Each row of a before or after table is a point. One or more steps were done to the points. Then noise was added and the rows were shuffled. The steps act on columns, c1 being the first. Name the steps. A step turns or swaps two columns, mirrors them in a line or flattens them onto one, adds a multiple of one to another, or multiplies or shifts one. Angles are multiples of 10 degrees, from the lower column toward the higher: turns from -170 to 170, lines from 10 to 170 but not 90. Use the fewest steps. Two steps may share a column if one is a turn and the other turns, adds or multiplies; they go together, in the order done. Otherwise the lowest column goes first.

Before (8 x 3)
[[ 0.4  0.8  1.6]
 [-1.3 -2.7 -0.7]
 [ 0.7 -2.8  2.7]
 [-2.4 -1.7  0.2]
 [-2.2 -2.8 -0.4]
 [-0.3 -0.6  2.0]
 [-1.9 -0.3  3.2]
 [-1.9  2.2  2.5]]
After (8 x 3)
[[-2.4 -3.8 -1.0]
 [ 0.6 -2.3  6.8]
 [ 0.4  1.1  4.0]
 [-1.9  1.2  6.3]
 [-2.3 -2.8  0.4]
 [-0.3 -0.7  5.0]
 [-1.2 -3.3 -1.6]
 [-1.8 -1.3  7.9]]
Steps: add 0.5 times c1 to c2; multiply c3 by 2.5

Before (9 x 6)
[[-0.3  1.0  2.5 -5.2 -1.2  1.8]
 [ 0.1 -2.7  3.1  3.6  6.5  0.2]
 [ 0.5  0.4 -0.7  2.9 -3.2 -2.5]
 [ 1.1  2.3  2.4  2.2 -3.6 -2.8]
 [-3.8  2.6 -1.4  3.1 -0.6 -3.5]
 [ 0.0  1.7  0.8  1.3 -3.1 -0.7]
 [-1.3 -3.2  1.0  2.0 -2.5  0.4]
 [-0.9  0.8  2.7  2.7 -1.7 -3.6]
 [ 1.3  0.3  2.4 -2.3  1.9 -3.0]]
After (9 x 6)
[[ 6.1 -2.2  4.1 -2.3 10.2 -2.1]
 [ 4.8 -2.3  1.7 -1.5 -3.9 -2.3]
 [ 5.9  1.7  1.2 -1.1 -5.0  0.8]
 [ 7.0  3.5  3.1 -1.4 -5.8 -0.1]
 [ 2.0  4.5 -0.4 -3.4 -0.9 -0.1]
 [ 7.2  2.5  1.5  2.8  3.0 -1.6]
 [ 5.5 -0.8  0.3  5.8 -2.1  1.8]
 [ 6.4  2.2  0.4 -2.9 -5.3 -1.4]
 [ 5.1  3.3  3.1 -1.5 -2.6 -1.7]]
Steps: shift c1 by 6.0; turn c2 and c6 by 50 degrees; mirror c3 and c4 in the line at 10 degrees; multiply c5 by 1.6

Before (8 x 11)
[[-4.9 -0.6  2.0  3.6 -0.5  2.9  3.3  3.7  0.0 -6.4  4.2]
 [-4.8 -6.3 -3.3 -0.8  1.1 -1.8 -2.5 -1.0 -2.6 -2.0 -0.2]
 [ 3.7  0.6  2.0  0.8  2.7  1.8  1.5 -0.1 -0.2  4.4  1.5]
 [-2.6 -4.0 -0.8 -1.2 -2.1  5.6 -3.7  2.2 -0.1 -0.3 -0.5]
 [-4.0 -4.9  2.2 -3.8 -0.7  1.4 -2.4  1.6 -1.9 -3.6 -1.5]
 [ 3.1  0.0 -0.8 -0.4  1.1 -1.0  1.8  3.1  2.0  1.4  2.7]
 [ 6.1  2.3 -0.9 -0.7  5.7  2.9  4.1  1.5  1.2  1.8 -0.3]
 [-1.0  0.5 -1.3 -2.0  1.3 -0.6  0.4 -2.6  1.5 -0.8 -0.1]]
After (8 x 11)
[[ 5.5 -0.7 -0.6 -0.5  1.9  0.6  2.8  1.8  2.1  0.9  3.0]
 [-2.4  2.3 -3.3 -1.4 -5.8  2.7  2.0 -3.3 -0.1  1.1 -0.4]
 [-6.5  5.3 -1.6 -4.3 -1.6  2.2  1.5 -2.1 -1.9 -1.4 -1.5]
 [-1.2 -1.3 -0.4 -2.0  1.1  1.9 -2.5  0.5  1.4 -0.2  0.3]
 [ 6.5  0.7  1.9  0.9  0.2  3.0  0.4  1.3 -0.3  2.0  1.4]
 [-5.1  1.8  1.3  3.5 -2.5 -0.4  3.7  3.2  0.0  1.2  4.5]
 [-5.2  2.6 -6.9 -0.7  2.2 -0.1 -1.0 -2.4 -2.4  1.3 -0.3]
 [ 6.0 -2.5  1.0 -0.5  1.5  6.4  1.0  4.3  1.4 -2.6 -0.4]]
Steps: add 1 times c11 to c10; turn c1 and c10 by -40 degrees; mirror c2 and c3 in the line at 70 degrees; turn c5 and c6 by 50 degrees; add -0.5 times c4 to c6; swap c7 and c8

Before (11 x 14)
[[ 0.4 -4.5 -0.4  0.0  3.0 -0.9  1.3  1.7 -1.9 -1.6 -2.2 -0.7  1.6  2.6]
 [ 0.0  3.3  2.5 -3.0  0.6 -0.7  1.6 -0.7  3.0  2.1  0.9 -0.1 -1.5 -0.3]
 [ 1.8 -2.7 -2.9 -0.3  1.8  0.4  4.2  1.4 -3.4 -0.7 -0.7 -0.8  1.3  0.5]
 [ 1.2  4.6  2.5 -0.9  0.2  1.8 -0.2  0.9  2.0  3.2  2.4 -0.5  1.1  1.6]
 [ 1.9 -4.4 -0.2 -1.1  1.1 -0.4  0.9  0.4 -2.0 -2.5  1.8 -0.7  1.3 -0.2]
 [ 1.2  2.6  1.1 -0.4 -1.0  0.7  1.2 -0.2  3.6 -0.2  0.0  1.4  1.8  0.2]
 [ 0.3 -3.0 -2.3 -1.2  2.8  1.9  0.7  0.8  0.9 -1.5 -0.3 -2.3  0.9 -0.2]
 [-0.6  1.7  0.9  2.2  1.1  0.6 -0.8  2.5 -0.9  1.7 -0.3  1.9  0.4 -2.7]
 [ 0.3 -4.8 -1.2  0.4  0.7  1.4  2.7  2.0 -0.2 -0.7  0.8  0.2 -0.9  1.8]
 [ 0.1  4.2 -0.7 -1.6 -0.9 -1.2 -0.8  1.3  2.2  0.5  1.7  0.2 -0.7  1.4]
 [-1.8  3.4  0.9 -1.1 -0.3  1.7 -0.2 -2.0  0.5  0.9  1.1  1.2  0.2  1.1]]
After (11 x 14)
[[ -1.7 -13.2   0.1  -1.2  -0.6  -0.8   0.8  -1.9   2.7  -2.2   1.2   0.8
    1.4   1.8]
 [ -1.2 -13.4   0.0   0.0  -3.8  -1.2   1.7   1.0   3.1  -1.8  -2.3   0.2
    1.8   0.2]
 [  2.6  10.5   0.1  -0.9  -0.1   2.4  -0.2  -0.1   5.4   0.6   1.7  -0.5
    0.5  -1.9]
 [  0.3   9.8  -2.8  -3.1  -0.3   0.5   1.5   0.0   8.0   2.1   0.6   0.4
   -1.6   1.6]
 [ -0.1  12.4   0.1  -1.4   0.1  -1.2  -0.9  -1.9   6.8   0.8  -0.7  -0.9
   -0.5  -3.2]
 [ -0.3   5.1  -0.5   2.2   1.1   1.5  -0.9  -1.3   3.8   1.6  -2.3  -1.3
    0.4   5.3]
 [ -1.2   7.5  -0.9  -0.5   0.5   1.5   1.2   0.0   8.4   0.0   0.9  -0.8
    1.9  -1.5]
 [ -0.3  -8.9   2.8  -1.2  -1.9  -0.4   0.6  -0.3   6.2  -1.5  -0.4   2.3
    0.8   4.1]
 [ -0.7 -14.1   1.7   0.4  -1.9   0.5   2.8  -1.6   4.6  -0.5  -0.9   0.1
   -0.6  -1.8]
 [ -2.4  -8.1   2.8  -0.3  -1.7  -1.2   3.9   0.2   1.5  -0.7  -1.1   0.6
    1.4   1.5]
 [ -0.8  14.0  -1.3  -1.1  -1.2   2.4  -0.4  -2.4   7.2   3.0   0.7   1.6
    1.1  -2.2]]
Steps: turn c8 and c11 by 120 degrees; turn c1 and c11 by 160 degrees; multiply c2 by 3; turn c3 and c6 by -150 degrees; turn c6 and c12 by -160 degrees; turn c5 and c14 by 140 degrees; multiply c14 by 2; shift c9 by 5.0
